Every row gives one point. Each copy is the shape, with its points in the same order, turned, moved and blurred by noise. Say if it was mirrored as well.

Shape, 6 rows:
[[ 0.11 -0.08 -0.19]
 [ 0.26  0.14  0.57]
 [ 0.06 -0.12  0.19]
 [-0.30  0.15  0.24]
 [ 0.42  0.01 -0.50]
 [ 0.49 -0.13  0.67]]
Copy 1:
[[-0.15  0.26 -0.21]
 [ 0.55 -0.19 -0.37]
 [ 0.08 -0.08 -0.33]
 [ 0.19 -0.34  0.07]
 [-0.07  0.72 -0.25]
 [ 0.54 -0.15 -0.80]]
Copy 1 is: only turned
Copy 2:
[[ 0.03  0.12 -0.31]
 [ 0.37  0.05  0.49]
 [ 0.02  0.17  0.10]
 [-0.21 -0.24  0.17]
 [ 0.29  0.14 -0.61]
 [ 0.41  0.51  0.48]]
Copy 2 is: mirrored

Shape (8 x 4):
[[ 0.00  0.09  0.75 -0.14]
 [ 0.25  0.18 -0.72  0.44]
 [-0.37  0.30 -0.17  0.57]
 [ 0.28  0.21 -0.20  0.34]
 [-0.35 -0.05 -0.05 -0.34]
 [-0.09  0.07  0.00 -0.22]
 [ 0.18 -0.45  0.46  0.06]
 [-0.08  0.55  0.09 -0.01]]
Copy 1:
[[-0.92 -0.14 -0.18  0.13]
 [ 0.64  0.27  0.03 -0.02]
 [ 0.17  0.22 -0.69  0.15]
 [ 0.13  0.19  0.00  0.17]
 [-0.35 -0.09 -0.31 -0.53]
 [-0.33  0.04 -0.15 -0.31]
 [-0.44 -0.60  0.03  0.14]
 [-0.35  0.46 -0.27 -0.02]]
Copy 1 is: only turned
Copy 2, 8 rows:
[[ 0.41 -0.54  0.44  0.08]
 [-0.61  0.31 -0.50  0.15]
 [ 0.06  0.25 -0.25  0.54]
 [-0.37  0.01 -0.15  0.19]
 [ 0.37  0.03 -0.05 -0.34]
 [ 0.12 -0.07 -0.02 -0.22]
 [ 0.20 -0.85 -0.17  0.03]
 [ 0.07  0.27  0.36  0.11]]
Copy 2 is: mirrored
Copy 3 (8 x 4):
[[ 0.01 -0.65  0.13 -0.30]
 [ 0.38  0.46  0.15  0.93]
 [ 0.05  0.37  0.58  0.37]
 [ 0.33  0.09  0.05  0.65]
 [ 0.05  0.14 -0.04 -0.25]
 [ 0.20  0.02 -0.12 -0.09]
 [-0.34 -0.53 -0.23  0.15]
 [ 0.47 -0.01  0.34  0.06]]
Copy 3 is: only turned

Shape (13 x 8):
[[-0.49 -0.01 -0.13 -0.05  0.00  0.21  0.14 -0.18]
 [ 0.38  0.48  0.28  0.28  0.50 -0.09  0.03 -0.08]
 [ 0.59 -0.32  0.09  0.57  0.56 -0.41 -0.51  0.53]
 [ 0.11  0.18 -0.04 -0.51 -0.36  0.21  0.03  0.58]
 [-0.10  0.48 -0.09  0.36  0.24 -0.54 -0.28 -0.01]
 [-0.11 -0.30  0.21  0.11 -0.43  0.46  0.18  0.46]
 [ 0.33  0.42  0.17  0.22  0.12 -0.48 -0.62 -0.11]
 [ 0.00  0.17 -0.45  0.08 -0.17  0.45  0.33 -0.25]
 [ 0.16  0.10  0.32 -0.09 -0.39  0.24  0.37  0.23]
 [-0.31 -0.07 -0.46 -0.03 -0.41  0.51  0.23 -0.24]
 [ 0.11 -0.12  0.28 -0.04 -0.88  0.38 -0.02  0.48]
 [ 0.34 -0.52  0.28 -0.15 -0.20 -0.07 -0.03  0.21]
 [ 0.04  0.24  0.03  0.23  0.54  0.17 -0.48 -0.19]]
Copy 1, 13 rows:
[[-0.09 -0.03 -0.21  0.26 -0.12 -0.22  0.00  0.40]
 [ 0.29  0.60  0.02 -0.52 -0.17  0.39 -0.18  0.02]
 [ 0.49  0.50  0.92 -0.42  0.46  0.05 -0.26 -0.28]
 [-0.73 -0.24 -0.13 -0.13  0.38  0.05 -0.11 -0.23]
 [ 0.55  0.54 -0.04  0.11  0.20  0.35  0.19 -0.18]
 [-0.24 -0.63  0.15 -0.37  0.31 -0.20  0.06  0.33]
 [ 0.20  0.62  0.32 -0.16 -0.01  0.52  0.37 -0.32]
 [ 0.05 -0.37 -0.25  0.06 -0.48 -0.07 -0.24  0.01]
 [-0.35 -0.26 -0.18 -0.57  0.11  0.00  0.07  0.08]
 [-0.10 -0.62 -0.26  0.31 -0.37 -0.26 -0.06  0.20]
 [-0.47 -0.74  0.11 -0.47  0.31  0.06  0.38 -0.02]
 [-0.36  0.01  0.50 -0.49  0.19 -0.41  0.14 -0.09]
 [ 0.19  0.44  0.37  0.11 -0.25  0.46 -0.15  0.28]]
Copy 1 is: mirrored
Copy 2:
[[-0.03 -0.29  0.04  0.25  0.09  0.33  0.47 -0.17]
 [ 0.25 -0.50  0.10 -0.22  0.62 -0.15 -0.14 -0.65]
 [ 0.63 -0.26  0.46 -0.56  0.17 -0.77 -0.39  0.03]
 [ 0.23  0.02 -0.68 -0.21 -0.02  0.41 -0.13  0.19]
 [ 0.34 -0.01  0.00 -0.08  0.44 -0.49  0.31 -0.64]
 [ 0.23  0.10  0.09 -0.33  0.02  0.70  0.11  0.27]
 [ 0.52  0.22  0.12 -0.07  0.33 -0.54 -0.18 -0.70]
 [-0.37 -0.20 -0.06  0.23  0.46  0.35  0.22  0.08]
 [-0.02 -0.05 -0.16 -0.46  0.15  0.74 -0.08 -0.13]
 [-0.40 -0.04 -0.04  0.36  0.15  0.45  0.39  0.19]
 [ 0.24  0.48 -0.12 -0.32  0.07  0.74 -0.18  0.24]
 [ 0.07  0.00  0.18 -0.31 -0.36  0.17 -0.47 -0.03]
 [ 0.56 -0.40  0.23  0.30  0.44 -0.20 -0.02 -0.27]]
Copy 2 is: mirrored
Copy 3, 13 rows:
[[-0.24  0.20 -0.09  0.37 -0.27 -0.19  0.23 -0.29]
 [ 0.01 -0.04  0.66 -0.37  0.16 -0.33  0.06  0.34]
 [ 0.31 -1.05 -0.01 -0.09  0.40 -0.24 -0.20  0.27]
 [-0.02  0.29 -0.51 -0.47  0.07  0.34  0.08 -0.06]
 [-0.21 -0.04  0.15  0.25  0.47 -0.34 -0.08  0.45]
 [ 0.28 -0.12 -0.21 -0.02 -0.51  0.59  0.02 -0.12]
 [-0.05 -0.33  0.06 -0.09  0.31 -0.56  0.05  0.79]
 [ 0.01  0.48 -0.03 -0.04 -0.38 -0.34 -0.26 -0.37]
 [ 0.42  0.28 -0.03 -0.22 -0.30  0.39  0.15 -0.02]
 [-0.05  0.42 -0.32  0.23 -0.63 -0.22 -0.11 -0.42]
 [ 0.29  0.20 -0.55 -0.24 -0.54  0.52 -0.03  0.22]
 [ 0.56 -0.34 -0.37 -0.15 -0.11  0.05  0.31 -0.06]
 [-0.42 -0.37  0.23 -0.14 -0.15 -0.49 -0.01  0.14]]
Copy 3 is: only turned
Copy 4:
[[-0.39  0.07  0.27  0.02  0.04 -0.02 -0.26 -0.09]
 [ 0.54  0.32  0.06 -0.35  0.69  0.43  0.12 -0.02]
 [ 1.20  0.58 -0.13  0.45  0.55 -0.05  0.27 -0.29]
 [-0.31  0.22 -0.80  0.05  0.08 -0.08  0.05 -0.08]
 [ 0.41  0.60  0.34 -0.34  0.32 -0.20  0.26  0.19]
 [-0.27  0.00 -0.32  0.60 -0.03  0.31  0.18 -0.24]
 [ 0.74  0.78 -0.02 -0.37  0.07  0.12  0.20  0.09]
 [-0.30  0.18  0.02  0.20  0.34  0.25 -0.52  0.37]
 [-0.17 -0.12 -0.46  0.07  0.03  0.43  0.15  0.07]
 [-0.59  0.15  0.08  0.35 -0.06  0.14 -0.53  0.29]
 [-0.28  0.20 -0.75  0.50 -0.30  0.29  0.27 -0.01]
 [ 0.45 -0.14 -0.52  0.26 -0.16  0.07 -0.05 -0.28]
 [ 0.33  0.73  0.28 -0.17  0.45  0.28 -0.23 -0.34]]
Copy 4 is: mirrored

Shape:
[[-0.51 -0.13  0.37  0.37  0.00 -0.49  0.27  0.10  0.16]
 [-0.27 -0.36  0.12  0.27  0.26  0.23  0.08  0.33 -0.43]
 [-0.44 -0.16  0.49 -0.40 -0.13 -0.21 -0.08  0.29 -0.22]
 [-0.10  0.16 -0.35  0.37 -0.05  0.20 -0.50  0.24 -0.19]
 [-0.21  0.26 -0.16 -0.55  0.57 -0.29  0.35 -0.36  0.57]
 [-0.33  0.05  0.27 -0.06 -0.10 -0.53 -0.26  0.23 -0.33]
 [-0.03 -0.24 -0.35  0.42  0.11 -0.06 -0.12  0.69  0.00]
 [-0.38 -0.51  0.17  0.03 -0.02 -0.22 -0.32  0.07 -0.19]
 [-0.61 -0.56  0.34  0.24  0.04 -0.34 -0.25  0.23 -0.03]
 [-0.09 -0.21 -0.76  0.42 -0.23  0.37  0.25  0.15  0.03]
 [-0.66  0.40 -0.20 -0.22  0.58 -0.20  0.35 -0.36  0.45]
 [ 0.11  0.40  0.05 -0.30  0.44  0.28  0.26 -0.49  0.61]
 [-0.29  0.11 -0.44  0.36 -0.19  0.41 -0.32  0.61 -0.02]
 [-0.02 -0.34  0.16  0.16  0.09  0.01 -0.02  0.02 -0.60]]
Copy 1, 14 rows:
[[-0.06  0.09  0.12  0.32  0.70  0.04  0.49 -0.24 -0.05]
 [-0.29 -0.27 -0.20 -0.13 -0.03  0.15  0.60 -0.22  0.59]
 [-0.15  0.10 -0.20 -0.02  0.16  0.21  0.71  0.41 -0.08]
 [ 0.01 -0.68  0.07 -0.04 -0.05 -0.18 -0.07  0.17  0.46]
 [ 0.25  0.46 -0.59  0.97  0.22  0.30 -0.16 -0.01  0.12]
 [-0.07  0.15 -0.01 -0.18  0.53  0.07  0.34  0.42  0.07]
 [ 0.42 -0.59 -0.16 -0.17  0.18 -0.04  0.19 -0.21  0.48]
 [-0.24 -0.29 -0.16 -0.04  0.32  0.41  0.35  0.10 -0.01]
 [-0.19 -0.34  0.02  0.02  0.65  0.35  0.57  0.05 -0.02]
 [ 0.04 -0.61 -0.33  0.18 -0.15 -0.40 -0.08 -0.64  0.17]
 [-0.06  0.27 -0.55  1.05  0.47 -0.02 -0.11  0.04  0.30]
 [ 0.03  0.36 -0.14  1.10 -0.37  0.13 -0.23  0.01  0.22]
 [ 0.17 -0.93 -0.09  0.04 -0.10 -0.39  0.29  0.15  0.36]
 [-0.36  0.03 -0.09 -0.38  0.01  0.26  0.28 -0.20  0.28]]
Copy 1 is: mirrored
Copy 2:
[[-0.44 -0.21  0.41  0.24 -0.24 -0.27 -0.03  0.58 -0.05]
 [-0.61  0.13  0.15  0.16  0.38 -0.17  0.33 -0.06  0.05]
 [-0.30 -0.36  0.05  0.11  0.33  0.16 -0.20  0.28 -0.24]
 [-0.16 -0.19 -0.29  0.09  0.08 -0.49  0.10 -0.17  0.68]
 [-0.03  0.43  0.29 -0.63 -0.57  0.28 -0.41  0.50  0.36]
 [-0.19 -0.55  0.26  0.00  0.22 -0.24 -0.31  0.30 -0.02]
 [-0.40  0.30  0.02  0.57  0.18 -0.40 -0.10  0.17  0.56]
 [-0.55 -0.25  0.18  0.09  0.05 -0.09 -0.31 -0.13 -0.10]
 [-0.83 -0.44  0.30  0.34 -0.02 -0.10 -0.24  0.09  0.08]
 [-0.32  0.58 -0.50  0.20 -0.39 -0.70  0.17  0.06  0.32]
 [-0.38  0.22  0.13 -0.75 -0.54  0.00 -0.06  0.88  0.34]
 [ 0.24  0.36  0.19 -0.57 -0.81  0.43  0.17  0.24  0.43]
 [-0.41 -0.05 -0.59  0.37  0.05 -0.46  0.16  0.14  0.73]
 [-0.33  0.05  0.26  0.03  0.20 -0.31  0.16 -0.29 -0.07]]
Copy 2 is: mirrored
Copy 3:
[[-0.01 -0.42  0.64  0.40 -0.33 -0.06  0.03  0.17 -0.24]
 [-0.48 -0.20  0.01  0.18  0.23 -0.36 -0.30  0.13 -0.10]
 [-0.06 -0.14 -0.10  0.35 -0.33 -0.49  0.19  0.53 -0.31]
 [-0.27 -0.40 -0.10 -0.21  0.05  0.06 -0.20  0.26  0.54]
 [-0.35  0.57  0.47  0.18 -0.42  0.53  0.68  0.09 -0.17]
 [-0.04 -0.26  0.01  0.14 -0.64 -0.32 -0.11  0.48  0.01]
 [-0.21 -0.24  0.00  0.49  0.20  0.21 -0.50  0.21  0.43]
 [-0.34 -0.47 -0.08  0.18 -0.22 -0.04 -0.08  0.49 -0.31]
 [-0.34 -0.59  0.25  0.40 -0.18 -0.10 -0.13  0.60 -0.33]
 [-0.31 -0.49 -0.14  0.25  0.39  0.33  0.06 -0.45  0.46]
 [-0.61  0.28  0.70  0.16 -0.44  0.32  0.76  0.06  0.07]
 [-0.10  0.53  0.39 -0.30  0.09  0.50  0.70 -0.07 -0.19]
 [-0.22 -0.44 -0.03  0.10  0.35 -0.03 -0.07  0.27  0.80]
 [-0.33 -0.22 -0.15 -0.04 -0.09 -0.30 -0.34 -0.02 -0.29]]
Copy 3 is: mirrored
Copy 4 (14 x 9):
[[-0.21  0.11  0.43  0.38 -0.17 -0.10 -0.47  0.09 -0.44]
 [-0.12  0.28 -0.36  0.42  0.44  0.21 -0.26 -0.04 -0.25]
 [ 0.12  0.23  0.13 -0.20  0.00  0.50 -0.31  0.03 -0.56]
 [-0.34  0.26 -0.42 -0.16  0.26 -0.07 -0.05  0.37  0.29]
 [ 0.24  0.00  0.63 -0.07 -0.18 -0.27  0.38 -0.69  0.09]
 [-0.18  0.12 -0.09 -0.31 -0.17  0.11 -0.34  0.15 -0.55]
 [-0.45  0.26 -0.31  0.40  0.13  0.05  0.28  0.42 -0.09]
 [-0.15 -0.10  0.06 -0.06  0.42  0.19 -0.24  0.22 -0.46]
 [-0.19  0.11  0.25  0.15  0.37  0.08 -0.36  0.38 -0.64]
 [-0.68  0.04 -0.12  0.46  0.29  0.28  0.06  0.04  0.63]
 [-0.05  0.38  0.69 -0.03  0.01 -0.44  0.07 -0.70  0.12]
 [ 0.59  0.00  0.40  0.07 -0.10 -0.26  0.13 -0.49  0.61]
 [-0.45  0.62 -0.30  0.06  0.23  0.22  0.04  0.48  0.37]
 [-0.05 -0.12 -0.46  0.14  0.31  0.21 -0.39 -0.09 -0.27]]
Copy 4 is: only turned
